Rows are points. The points of each table are mixes of a few directions, plus a little noise. How many directions does each table use, and how many do they share? Where both have some left over, give the other angles between the two spaces (their principal angles), to ten degrees, smallest first.

First (5 x 3):
[[ 1.1 -0.3  3.1]
 [ 0.3  0.1  0.6]
 [ 2.0 -0.5  5.7]
 [-2.0  0.5 -6.0]
 [-1.2  0.3 -3.6]]
Second:
[[ 2.4 -0.6  7.2]
 [-0.5  0.1 -1.4]
 [-0.2  0.0 -0.5]
 [-0.7  0.2 -2.2]
 [-2.4  0.6 -7.1]
 [ 1.4 -0.3  4.2]
 [-0.1  0.0 -0.3]]
Directions: first 1, second 1, shared 1

First, 8 rows:
[[-2.5 -0.1 -1.6  2.5 -1.8  2.5]
 [ 5.2 -0.8  2.1 -3.1  1.1 -3.9]
 [ 2.8 -3.8  1.2  1.8 -3.3 -0.1]
 [ 6.3  1.4 -0.3 -4.2  1.0 -4.5]
 [-0.5  2.9 -1.7 -1.6  1.8 -0.6]
 [-1.6 -0.8 -2.4  3.3 -3.3  2.8]
 [-4.6  1.2  0.4  0.8  1.9  1.9]
 [-5.0  0.0  2.2  0.9  2.6  1.8]]
Second (9 x 6):
[[ 2.6 -2.4  1.4 -3.6  0.3  3.5]
 [-1.0  2.4  2.5 -1.0 -1.2  0.1]
 [ 3.9 -0.7  2.2 -2.1  0.8  3.3]
 [-3.6 -0.2 -2.9  2.0 -0.5 -3.1]
 [ 1.3 -0.4  0.4 -0.5  0.5  1.1]
 [-3.7  3.9  2.3 -0.4 -2.4 -1.7]
 [-2.2  5.8 -0.6  7.1  0.3 -5.2]
 [ 2.1 -2.4 -2.2  1.3  1.8  0.4]
 [ 0.4 -6.0 -3.3 -2.5  0.6  1.8]]
Directions: first 3, second 3, shared 0; angles 60, 70, 80

First (9 x 9):
[[-0.6 -4.7 -3.1  0.2 -7.1  5.0  3.1 -2.1  3.1]
 [ 0.4  3.8  2.6 -0.3  5.7 -4.0 -2.5  1.8 -2.5]
 [ 0.3  2.0  1.4 -0.1  2.9 -2.2 -1.3  0.9 -1.4]
 [ 0.3  2.2  1.4 -0.1  3.5 -2.4 -1.5  1.0 -1.6]
 [-0.4 -3.6 -2.3  0.1 -5.5  3.9  2.4 -1.6  2.4]
 [ 0.5  3.6  2.2 -0.1  4.9 -3.7 -2.2  1.5 -2.2]
 [ 0.0  0.8  0.5  0.0  1.3 -0.9 -0.5  0.5 -0.6]
 [ 0.1  0.6  0.3 -0.1  1.0 -0.8 -0.2  0.2 -0.5]
 [-0.6 -4.7 -3.1  0.3 -7.0  5.0  3.1 -2.2  3.0]]
Second:
[[ 1.1  2.0 -0.9 -1.3  1.8  1.9  1.9 -0.1  1.6]
 [ 2.0  4.1 -1.2 -2.3  4.2  2.7  2.8  0.2  2.3]
 [ 2.5  5.6 -1.0 -2.7  6.0  2.4  2.9  0.6  2.3]
 [-1.5 -2.9  1.0  1.7 -2.8 -2.1 -2.2 -0.1 -1.8]
 [-0.6 -0.8  0.6  0.6 -0.7 -1.3 -1.1  0.1 -0.9]
 [-1.7 -3.6  0.8  1.8 -3.9 -1.8 -2.1 -0.3 -1.7]
 [-2.4 -4.7  1.7  2.7 -4.5 -3.6 -3.6 -0.1 -3.0]
 [ 2.3  2.8 -3.1 -2.8  1.6  6.1  5.2 -0.8  4.5]
 [-1.8 -2.4  2.2  2.1 -1.6 -4.3 -3.8  0.5 -3.3]]
Directions: first 1, second 2, shared 1

First (9 x 12):
[[ 1.4 -3.7 -0.6  2.0 -1.1 -3.7  0.4  0.8  0.0  3.9 -3.2  0.5]
 [ 1.4 -0.2 -1.2 -2.0  0.6  1.1  0.2  0.6 -0.4 -2.0  2.2  2.1]
 [-2.9  0.0  3.0  4.5 -1.7 -3.2 -0.6 -1.3  1.1  4.5 -4.6 -4.6]
 [-2.3 -0.9  3.3  3.9 -2.4 -4.5 -1.3 -1.0  1.7  3.3 -2.7 -2.9]
 [ 2.5  1.6 -3.9 -4.8  3.0  5.9  1.4  1.1 -2.1 -4.2  3.4  3.1]
 [-0.9  0.9  1.0  0.1 -0.2  0.1 -0.4 -0.5  0.4 -0.7  0.6 -0.7]
 [ 3.0 -1.6 -2.1 -3.3  0.6  0.4  0.2  1.6 -0.4 -3.4  4.0  4.7]
 [ 1.1  3.4 -3.5 -4.0  3.5  7.5  1.7  0.2 -2.4 -3.3  1.8  1.0]
 [-3.1  0.6  4.1  3.5 -2.3 -3.8 -1.6 -1.4  2.1  1.8 -1.5 -3.4]]
Second, 11 rows:
[[-3.1  3.1 -2.0 -2.2 -4.7  0.5  0.1  2.1  2.4  2.6 -1.7  2.7]
 [ 0.3  0.5 -0.3 -2.1 -0.8 -1.0  0.7  1.0  1.9 -0.2 -1.4  0.2]
 [-4.1  3.0 -2.4 -1.7 -4.1  1.2 -2.2  0.9  1.7  4.7 -1.0  3.4]
 [ 5.2 -4.8  2.6 -0.8  7.3 -2.8 -1.1 -2.5 -0.4 -3.2  0.4 -3.6]
 [ 4.1 -3.0  2.1  0.0  3.8 -2.0  1.7 -0.8 -0.4 -4.2  0.0 -3.0]
 [-3.6  2.8 -2.3 -2.0 -4.0  0.9 -1.9  1.1  1.9  4.4 -1.1  3.2]
 [ 0.9 -1.7  1.0  3.4  2.6  0.9 -0.7 -1.8 -3.2 -0.9  2.3 -1.3]
 [ 1.3 -2.4  1.3  3.9  4.2  1.0 -2.0 -2.9 -3.9 -0.7  3.0 -1.9]
 [-2.3  3.1 -0.9  1.3 -5.2  1.6  3.9  2.7  0.0 -1.0 -0.4  1.4]
 [-3.6  3.0 -2.1 -0.9 -4.5  1.4 -0.9  1.4  1.4  3.5 -0.9  2.9]
 [ 4.8 -3.7  2.6  1.1  4.9 -1.9  2.3 -1.1 -1.3 -5.3  0.8 -3.8]]
Directions: first 3, second 3, shared 0; angles 70, 80, 90

First (10 x 20):
[[ 0.5 -0.5  3.9 -0.3 -0.3 -0.3 -2.2 -2.2 -0.7  2.0  0.3 -1.9 -6.3  1.6
  -4.4  0.5  2.5  2.1 -1.2  2.3]
 [ 0.1  3.3 -2.1  2.0 -0.5  0.4  5.9  0.6  0.4 -0.7 -1.3  2.5  9.3 -4.4
   4.8 -2.3 -3.8 -3.1  6.3 -0.1]
 [ 0.9 -1.9 -3.1  0.7  0.7  2.7  2.2  3.9 -0.5 -1.0  0.0  2.1  9.0 -2.8
   5.5 -6.1 -2.9  0.0  3.8  0.0]
 [ 0.9  0.3  0.0  0.0 -1.9  0.7 -1.5  0.7 -0.9  1.3  0.0 -0.7 -1.5 -0.8
   0.2  0.8 -0.4 -2.2  0.4  0.2]
 [ 1.0  1.0  0.6 -0.9  0.0 -0.9 -4.8 -1.5 -1.9  1.4 -1.1 -0.9 -5.1  2.3
  -1.9  2.9 -0.1  2.4 -3.3 -1.7]
 [-0.7 -0.1 -4.0  0.7  3.5  0.1  4.1  1.8  0.9 -3.3 -0.9  3.5 10.7 -1.2
   5.3 -4.2 -3.2  2.8  2.1 -2.4]
 [-2.0 -1.0 -1.3 -0.5 -1.1 -0.6  1.4  1.2  2.4 -1.9  1.8 -0.6 -1.3  0.1
  -0.2  3.3  1.8 -4.7 -1.9 -0.7]
 [ 1.1  1.9  0.9 -0.6  0.8 -1.5 -4.1 -2.5 -2.0  1.3 -1.8 -0.3 -3.9  2.3
  -1.8  2.3 -0.7  4.0 -2.6 -1.8]
 [-1.8 -0.7  3.7 -0.2  0.0 -1.4  1.7 -2.4  2.2 -0.1  1.6 -1.7 -5.3  1.4
  -4.9  1.9  4.1 -0.5 -1.3  2.7]
 [ 0.1 -2.5  1.6 -0.9 -1.3  0.6 -2.7  0.5  0.0  1.0  1.5 -2.0 -5.7  1.3
  -2.7  0.9  2.7 -0.8 -2.3  1.5]]
Second (10 x 20):
[[ 1.1 -3.7 -4.3  2.3  1.1  3.7  0.6  3.2  2.4 -2.0  0.9 -0.6 -0.5 -0.2
   1.3 -0.4  3.5 -2.5 -3.6 -0.5]
 [ 1.8  1.6 -1.5 -1.6  0.3 -2.9 -1.2 -4.6  0.0  2.4 -0.4 -1.7 -2.5  0.9
  -0.2  0.8 -0.1 -1.0  2.1  0.1]
 [-6.2 -3.4  3.8 -2.8  0.4 -1.0  4.3  5.5  0.4 -4.3  2.9  3.6  9.8 -0.7
   1.8 -5.0 -3.1  3.1  2.4  0.7]
 [ 0.9  2.8  2.0  0.9 -1.2  0.1 -1.6 -1.3 -1.8  1.6 -1.7 -0.1 -2.6 -0.2
  -1.6  2.1 -0.8  0.8 -0.2 -0.2]
 [ 1.1  1.3  1.6  5.2 -1.6  5.6 -1.7  3.7 -1.6 -0.5 -2.2  0.7 -3.6 -1.2
  -1.7  3.0  1.6  0.4 -5.4 -0.9]
 [-0.4 -0.1  1.9  3.8 -1.1  4.7 -0.4  4.6 -1.1 -1.6 -1.1  1.4 -0.8 -1.2
  -0.9  1.3  0.9  0.9 -4.2 -0.5]
 [ 2.3  2.6  0.1  1.0 -0.7 -0.2 -2.0 -2.7 -1.1  2.3 -1.6 -1.2 -4.1  0.2
  -1.3  2.4  0.3 -0.4 -0.4 -0.3]
 [-4.4 -0.8  2.6 -6.7  1.0 -7.0  3.1 -2.1  0.3 -0.6  2.8  1.3  7.8  0.8
   1.6 -4.5 -4.5  2.4  7.3  1.3]
 [ 3.4  2.5 -2.9 -2.3  0.6 -4.4 -2.1 -7.6  0.3  4.1 -0.8 -3.1 -4.5  1.4
  -0.4  1.6  0.3 -2.0  3.1  0.3]
 [ 0.3 -2.8 -3.2  0.1  1.1  1.0  1.0  1.3  2.0 -1.2  1.3 -0.5  0.8  0.2
   1.4 -1.2  1.9 -1.7 -1.1  0.0]]
Directions: first 5, second 3, shared 1; angles 50, 80
